Each row is a point. Each copy is the shape, with its points in the same order, stretched, turned, moved and blurred by noise. Is it also mirrored, or only turned?

Shape, 7 rows:
[[-19 -19]
 [ 19  34]
 [ 38  -4]
 [-48  13]
 [ 25  24]
 [-10 -10]
 [ 17 -40]]
Copy 1, 7 rows:
[[-27  11]
 [ 31  33]
 [ 34 -13]
 [-39  61]
 [ 33  22]
 [-15  14]
 [  0 -32]]
Copy 1 is: only turned
Copy 2:
[[-18  -9]
 [  9  44]
 [ 33   8]
 [-46  26]
 [ 16  34]
 [-15   5]
 [ 19 -28]]
Copy 2 is: only turned
Copy 3 (7 x 2):
[[ -6  21]
 [ -6 -41]
 [ 31 -30]
 [-48  23]
 [  5 -40]
 [ -3   9]
 [ 36   7]]
Copy 3 is: mirrored
Copy 4:
[[ 28   0]
 [-42   8]
 [-17 -34]
 [ 15  45]
 [-35  -3]
 [ 14   0]
 [ 25 -44]]
Copy 4 is: mirrored

Shape:
[[  8   1 -30]
 [ -4 -39   0]
 [  8 -45  27]
 [-39  13 -51]
 [ -3  -2 -24]
 [  0  -3  10]
 [ 14 -15  37]]
Copy 1 (7 x 3):
[[  8  21 -23]
 [ 22 -46 -12]
 [ 26 -63  15]
 [-38  18 -74]
 [ -1  10 -24]
 [ -6 -14  10]
 [  4 -37  44]]
Copy 1 is: only turned
Copy 2 (7 x 3):
[[-22 -18  16]
 [ 12  -6  47]
 [ 36   3  42]
 [-57  -4  32]
 [-20 -10  22]
 [  6  12  21]
 [ 32  14  17]]
Copy 2 is: only turned

Shape (7 x 4):
[[  6  29  -8  14]
 [  7  -2  10  39]
 [  8 -59 -42  -2]
 [  5  -4  35 -49]
 [-23  29   8 -20]
 [  7 -23   7  47]
 [-32  20   6 -32]]
Copy 1, 7 rows:
[[  7  -8 -19  40]
 [-33 -36  -6  42]
 [  1 -14  46 -18]
 [-27  -8 -48 -53]
 [-12  23 -29   6]
 [-45 -43  11  38]
 [-18  34 -20  -9]]
Copy 1 is: mirrored
Copy 2, 7 rows:
[[ -3  24 -28  15]
 [ 32   3  -6  24]
 [ -7 -67  11  -7]
 [ 17  -2  40 -53]
 [-18  26  15 -19]
 [ 33 -17   4  29]
 [-30  14  28 -25]]
Copy 2 is: only turned

Shape (9 x 6):
[[-93  -5 -28   4   5 -17]
 [ 12 -14  59   2  -9 -22]
 [ 19   7 -18   4  -5 -23]
 [ 27   8  21 -36 -13   6]
 [ 27 -20 -29 -15  34  14]
 [ 25  10 -23  -8  23  -6]
 [ 21  -8 -26  -2  -5  11]
 [ 27  10 -21  -7   3  30]
 [ -6  12   5   1  13  11]]
Copy 1 (9 x 6):
[[-49  12  46  54  14 -21]
 [ 12  30 -38   9   3   9]
 [ -4 -14 -10  -3 -11 -21]
 [-21  15 -39 -20  13 -15]
 [ -5 -45 -15 -16  39  -3]
 [ -1 -31 -13  -9  19 -27]
 [-25 -22   0 -21   2  -2]
 [-16 -14   5 -37  20  -9]
 [  0   4   6 -10  27  -7]]
Copy 1 is: mirrored
Copy 2 (9 x 6):
[[-75 -19  16 -37  -4   7]
 [ 10  17  27  63  11  -1]
 [ 25  16 -11   1 -23  15]
 [ 23  28 -24  44 -15 -35]
 [ 41 -25 -26   3 -10 -27]
 [ 41   6 -20  -5  -8  -9]
 [ 18 -10 -35  18 -24  -1]
 [ 29  -3 -48  15   2  -9]
 [  2   1  -8   7  16  -4]]
Copy 2 is: mirrored
Copy 3, 9 rows:
[[-69  41 -25 -37  26  40]
 [-26 -24  48  26  -5   4]
 [ 11 -13   7  -2  24 -34]
 [ 39   5  45  25  10  -5]
 [ 32 -21 -26  17  42  -3]
 [ 24 -30   4   1  37 -13]
 [ 25  -5 -13  11  18 -20]
 [ 52  -8  -1   3   8  -7]
 [  1  -9  18  -8   6  15]]
Copy 3 is: mirrored
Copy 4:
[[-95 -13 -11  -3  -3 -41]
 [ 29 -63  11  -7  11  15]
 [  8  14  31   5  -5  -7]
 [ 35   0 -10 -31  25   5]
 [ 16  34 -33  26   5  10]
 [  0  37   2   9  18   9]
 [ 19  21  -7  -2 -14  -4]
 [ 14  32  -8 -13 -11  18]
 [-19   0  -2 -13   4  18]]
Copy 4 is: only turned

Shape (13 x 8):
[[-72 -24 -23 -40  15 -14   1  -3]
 [-23  43  -8  41   5   4 -19  -1]
 [-28 -34 -48   3  31 -52   4 -18]
 [ 16 -45 -41  43 -31 -37 -11  23]
 [ -4  -5 -20  25  -4  53 -34 -17]
 [ 37 -35 -15  26 -15  40   6  14]
 [-34 -15 -51 -37  18 -15   8  -4]
 [ 12   1  36  52 -15  31 -11 -10]
 [ -8  22  11  16   4  -6 -62 -12]
 [ 50 -28  19  30  -2  29  14 -27]
 [ -4   0 -43 -45  -8 -22  11 -19]
 [ 15  -5   8  28  27   6 -17  27]
 [-15  -8 -23 -17 -12   2   0 -11]]
Copy 1, 13 rows:
[[-33   1  30  -1  25 -20 -40 -39]
 [ -1  51 -31  19 -10   7 -39   7]
 [ 26 -28  27  22  21 -25 -37 -35]
 [ 43 -59  45   2 -26  20 -27  32]
 [ 21  18 -13 -43   0  11 -20   2]
 [ 38 -38  50 -31   7  13   7  40]
 [-15 -27  11   0  29 -22 -31 -25]
 [ 23  41   8 -17 -27  15   4  24]
 [-10  43 -36 -17 -41  37 -22 -34]
 [ 39  -3  42 -17  -3   3  32  12]
 [-17 -33   6  13  15 -32   1 -17]
 [ 20   9  27  -5   2  51  -9  -2]
 [-11  -9  12  -5   4 -25  -9  -8]]
Copy 1 is: mirrored
Copy 2:
[[ 23  15 -57   4 -41 -35 -10  13]
 [-22  -7  43  40 -19 -41  17  -8]
 [ 81   6 -10  19 -18  -7 -17  24]
 [ 21  -2  44  23 -28  44  -8  49]
 [ 17 -24  20  25 -22  -9  68 -11]
 [ 10  10  20   7   2  38  51  37]
 [ 49  35 -47  -6 -43 -15  -7   7]
 [-28 -35  59  20  13  -6  53  30]
 [-10 -44  38  13  -9  -9  15 -25]
 [ 15  -9  35 -16  32  22  52  32]
 [ 47  48 -13 -36 -31 -14 -10   5]
 [  0  -6   9  37  23  33  22   4]
 [ 24  22  -4 -13 -36 -19   8  17]]
Copy 2 is: only turned
